Each row of a before or after table is a point. One or more steps were done to the points. Then noise was added and the rows were shuffled. The steps act on how far a point lies along the listed directions, d1 being the first. Name the steps. A step turns or swaps two directions, mirrors them in a line or flattens them onto one, adds a multiple of one to another, or multiplies one. Angles are multiples of 10 degrees, from the lower direction toward the higher: turns from -170 to 170, lines from 10 to 170 but not 90. Use the fewest steps. Two steps may share a direction if one is a turn and the other turns, adds or multiplies; they go together, in the order done. Otherwise the lowest direction goes first.

Directions:
(1): [-50   4]
(2): [ -4 -50]
Before:
[[ 18  38]
 [-18  18]
 [  6  46]
 [ -3  34]
 [-26 -94]
 [ 22  34]
 [ 27  37]
 [  0  44]
 [ 38  12]
 [ -6  35]
 [-15  22]
 [-12   2]
 [ -9  -4]]
After, 13 rows:
[[  9 -45]
 [-23 -32]
 [ 24 -32]
 [ -7   6]
 [-25 -16]
 [ -8   7]
 [  6 -39]
 [ 21  95]
 [-13 -26]
 [-24 -48]
 [-22  -6]
 [ -4 -39]
 [-25 -24]]
Steps: mirror d1 and d2 in the line at 170 degrees

Directions:
(1): [ 23 -63  22   8]
(2): [-62 -17  24 -22]
(3): [ 6 27 60 29]
(4): [-27 -11 -22  61]
Before:
[[ 15  -2 -45  -8]
 [-21  31  44  -3]
 [-29   7  -8  21]
 [-22 -23  27 -30]
 [ -2  77 -18  35]
 [ -6 -31 -50  17]
 [ 52  -2  -4   7]
 [-40  46  21 -32]]
After (8 x 4):
[[ 20 -20  -4  26]
 [ -9  94 -23  35]
 [ 13 -27 -47   7]
 [-12 -24  28 -34]
 [  3  -3 -45  -3]
 [-18  38  40 -11]
 [  0  18  -9   7]
 [-42  62  16 -37]]
Steps: multiply d1 by 1.3; flatten d2 and d4 onto the line at 140 degrees

Directions:
(1): [ 23  38  41 -25 -29 -62 -18  30]
(2): [-62 -19 -15   8  16 -58  43  17]
(3): [ -7  28  43 -24  77  22  16  19]
(4): [-12  31 -21  65  27 -10 -55  25]
Before, 11 rows:
[[-72 -35 -51  62  19 -10  -2   9]
 [ 39  62   7  42  28  62 -94   9]
 [ 38  38  28 -15 -44 -49 -14   8]
 [-31  16  -2  37  -5   1 -23  12]
 [-43 -18 -27  -3  25  -2  21   0]
 [ 15   9  29 -37 -16 -43   2  10]
 [ 50  27 -14  39  -8  50 -78 -13]
 [  4 -29 -17   1 -33   4  -3 -10]
 [-18   0 -34  30 -18 -43 -27   2]
 [ 59  14  27 -33 -37 -36 -26  17]
 [ 33  -2  -3 -31  36  45  17 -22]]
After, 11 rows:
[[-23 -10 -51  38  -9 -22 -19  -8]
 [ 47  84  27  32  37  52 -92  18]
 [ 15 -10   0 -22 -50 -44  -1  -6]
 [-75 -24 -38  56  42   0  -1  18]
 [ 45  42   3  33  30  69 -71 -14]
 [ 41  16  25 -44  47  24   9  -6]
 [ -6 -33 -19   6  -6  25   4 -10]
 [-32  14  -3  40  -2   1 -19   7]
 [ 50 -11  -8  -8 -58 -17 -22  -3]
 [ 33   2  -5  11 -71 -30 -14 -16]
 [-36 -10 -11 -14  26 -11  16   3]]
Steps: turn d1 and d3 by -50 degrees; add -0.3 times d2 to d3

Directions:
(1): [ -8   8  -3   3  77 -43 -17  75 -10  16  -5]
(2): [-29 -30  20  11  -2 -36  16 -29 -77   1 -59]
Before, 11 rows:
[[ -2 -11  12  13 -14  -3  13 -16 -35  -5 -34]
 [-20 -21  19  10  29 -40   5  -6 -54   2 -35]
 [  9   9   0 -17  23  33   8  30  28 -17   4]
 [  8  18  12  -4  33 -15  -9  18   7   8  -5]
 [ 21  38  -9 -13  21  12 -12  49  67   7  46]
 [ 13  24 -19 -14 -55  63  -6   1  95 -11  69]
 [-19 -16  15   7  10 -22  19 -20 -49   6 -23]
 [ 20   9  -6   0  14  25 -11  12  54 -12  43]
 [  6  -9  10  16 -10  23  12  -7  -4 -10 -14]
 [  6  19 -18   1  29  33 -25  41  53  10  32]
 [-30  -5  13  -5 -27 -19  11 -28 -45  -8 -50]]
After:
[[ -1 -12  12  12 -32   6  18 -33 -32  -9 -33]
 [  8  17  12  -4  36 -17  -8  21   7   9  -5]
 [  8  28 -20 -14 -14  41 -15  42  89  -2  66]
 [-17 -24  20   9   3 -25  11 -33 -50  -3 -34]
 [ 17  12  -6   2  38  11 -16  36  51  -7  41]
 [  3  22 -19   1  56  19 -31  67  49  16  31]
 [  8  10  -1 -17  36  25   5  43  26 -14   3]
 [-27  -8  15  -6 -52  -4  17 -52 -41 -14 -47]
 [ 17  41 -11 -12  54  -6 -19  81  63  14  43]
 [  7  -9  10  16 -13  24  13 -10  -4 -10 -15]
 [-16 -18  16   5 -12  -9  23 -42 -46   0 -21]]
Steps: add -0.5 times d2 to d1

Directions:
(1): [ 21  60  12  39  12  18  18  34  45 -29 -54 -25 -61 -18]
(2): [ -3 -19  49  30  37 -21 -70  43  61  25  11  11  28  19]
(3): [-13 -26  -9   2  89  16  17  17 -15 -15  52   3 -24 -67]
(4): [ 22  -1 -46  37  25  15  71  14  31  47  11 -26  52  33]
Before:
[[-10  18 -52 -22 -62  14  85 -54 -73 -25 -33 -25 -21   7]
 [  4 -47 -28  -8  34   3  49   7   4  21  59   5  44  14]
 [-43 -34 -29 -46 -22 -13   6 -18 -60 -19  27   9 -23 -24]
 [ 20  61  -4  68  58  57  71  34  54  -8 -22 -34 -22 -16]
 [ 10  23  38  32  26   6 -29  55  37 -10   6  -4 -30 -47]
 [ 20  13 -20  -7 -62 -17  37 -26 -22 -27 -16  -9   1   8]
 [ 29  13 -20  46  50  33  95  26  34   8   9 -24  21 -15]
 [ -6  10  12   1   0 -11  -8  16 -14  43   8  18  53  39]
 [ -8 -49  -3  -7  33  -5  -5   2  -3  38  36  -9  65  29]]
After (9 x 14):
[[ 14 -10  31  23  -8 -36 -38  26  44   1   2   4  31  21]
 [-10  -5  51  32 -42 -39 -66  18  53  28 -42  -2  50  81]
 [-36  -4  49 -55 -59   1 -66 -55 -72 -42   6  42 -16 -17]
 [  2  27   4 -17 -28  16   6  -3 -41 -37   2  -1 -54 -66]
 [-16 -35  28 -54 -64 -17 -24 -49 -64 -17  17  40  32   2]
 [ -4 -36 -38 -19  27  10  52 -16 -33  23  30 -24  46  13]
 [  6 -38 -32 -30 -30  -4  47 -26 -22  16  36  11  47  38]
 [ -7   2  -6   2  46   3  18  21 -31  35  32  16  34  -1]
 [  0  17 -30  27 -36 -10  31  28  44  25 -36 -30   9  49]]
Steps: mirror d1 and d4 in the line at 140 degrees; turn d2 and d3 by 120 degrees

Directions:
(1): [-26  -3 -35 -17 -23 -24 -24  -6 -17 -54   9 -31  43 -43  39 -93  21  -5
 -40  39]
(2): [ 14  60  20  33  19   7 -57 -18  14  19 -48 -48 -59  10 -21 -26 -17 -61
 -46  18]
(3): [ 39  14 -48   0  87 -34 -15  50 -16  -8  26  -8 -45  10  68  13  25   2
  30  23]
(4): [-35  39 -31 -40  -8 -21 -10  28  -3  -6  17  -7 -41  50 -56 -37  47  45
 -16 -73]
(5): [ -7  51  47  11 -22   4 -43   2 -42 -38   0  16 -22  -9  14 -27 -67  60
  72   3]
(6): [-15  33 -29  -8  43  37  53 -34  52   3 -81   5   9   3   0 -34  23  50
  38  35]
Before, 11 rows:
[[  3  23 -15  -8  10 -36  -7  37   7  26  21 -29 -58  38 -28 -13  44  -7
  -59 -61]
 [ -7  14  19  26   0  15  13 -32  12  30 -44  -7   9 -25   1   2 -19 -12
    3  27]
 [-11  14  19 -12 -71  13  -4  -7 -47 -35  14  -3  29 -10 -27 -20 -43  29
   31 -39]
 [-23 -33  27   9 -58 -30 -32  -3 -52 -39  68   3  46 -22  20 -50 -17  10
   21  10]
 [-36 -30   4 -18 -59   9  30 -17 -33 -22  26   2  52 -25 -15 -41  17  23
   -2 -15]
 [-23  20 -45 -27  23  -9  -9  48 -45 -15  37  15  -6  32  17 -37  21   6
   12  -7]
 [  6 -14 -21 -15   4 -32 -12  68 -19  37  76  20 -42  28  -4  25  52  25
   13 -54]
 [ -7  -6  -4   6 -13  32 -16 -42  36   8 -31 -26  27 -24  -8   7 -20 -36
  -40  40]
 [ -9   5  53  35 -38  27 -31 -55  18 -13 -42 -25  12 -27 -20 -48 -33 -40
  -28  44]
 [  6  32  14  50   9  48  -8 -54  19   3 -61  -4  32 -16  26 -34 -18 -34
  -12  58]
 [-19  39  -3  35  28  31  27 -35  35   7 -95 -31 -14 -10   4 -52   2 -17
   16  66]]
After, 11 rows:
[[-21   0  -2  33 -19 -13 -24 -12 -20 -34 -19 -50  19 -49  45 -77  -7 -61
  -34  74]
 [  9 -63  31  17 -26 -20   9  10 -27  16  73  30  26  16  -3  48  -6  -6
   34 -22]
 [-16 -37   5 -18 -35  -1  36   9 -39  -5  49  16  28  -5 -12   3  20  25
   14 -36]
 [ 20 -31  54  43 -24   2 -44 -23  -6 -11   5 -22  11 -33  14  -5 -36 -75
  -31  44]
 [-35  16 -35 -32   3  -4   2  50 -41   1  43  24 -11  53 -19 -21  26  10
    4 -43]
 [ -3   2  15  30  -5   2  -3 -27  -2  16 -27 -17  22 -47  32 -11 -23 -32
   -9  50]
 [-18  63  -4 -19   1 -31 -13  38   5  19  10 -23 -80  59 -59 -31  39  37
  -33 -90]
 [-17  31 -20 -25  13   0  14  44  18  50  16  27 -59  54 -52   2  61  73
   38 -66]
 [  9 -13   9  17 -15  18 -40 -26   7  -7  -2 -25  23 -39  26  20 -46 -42
  -25  48]
 [ 25  -9  22  58 -12  20 -39 -35 -19 -13  -6  -7  55 -47  65 -23 -33 -76
  -39  73]
 [  6   1 -12 -20 -30  12  28   7 -19  -5  11  -3  16  15 -31  19  -1   9
   16 -49]]
Steps: turn d1 and d2 by -20 degrees; turn d1 and d6 by -70 degrees; multiply d3 by 0.4; multiply d4 by 1.6; multiply d5 by 0
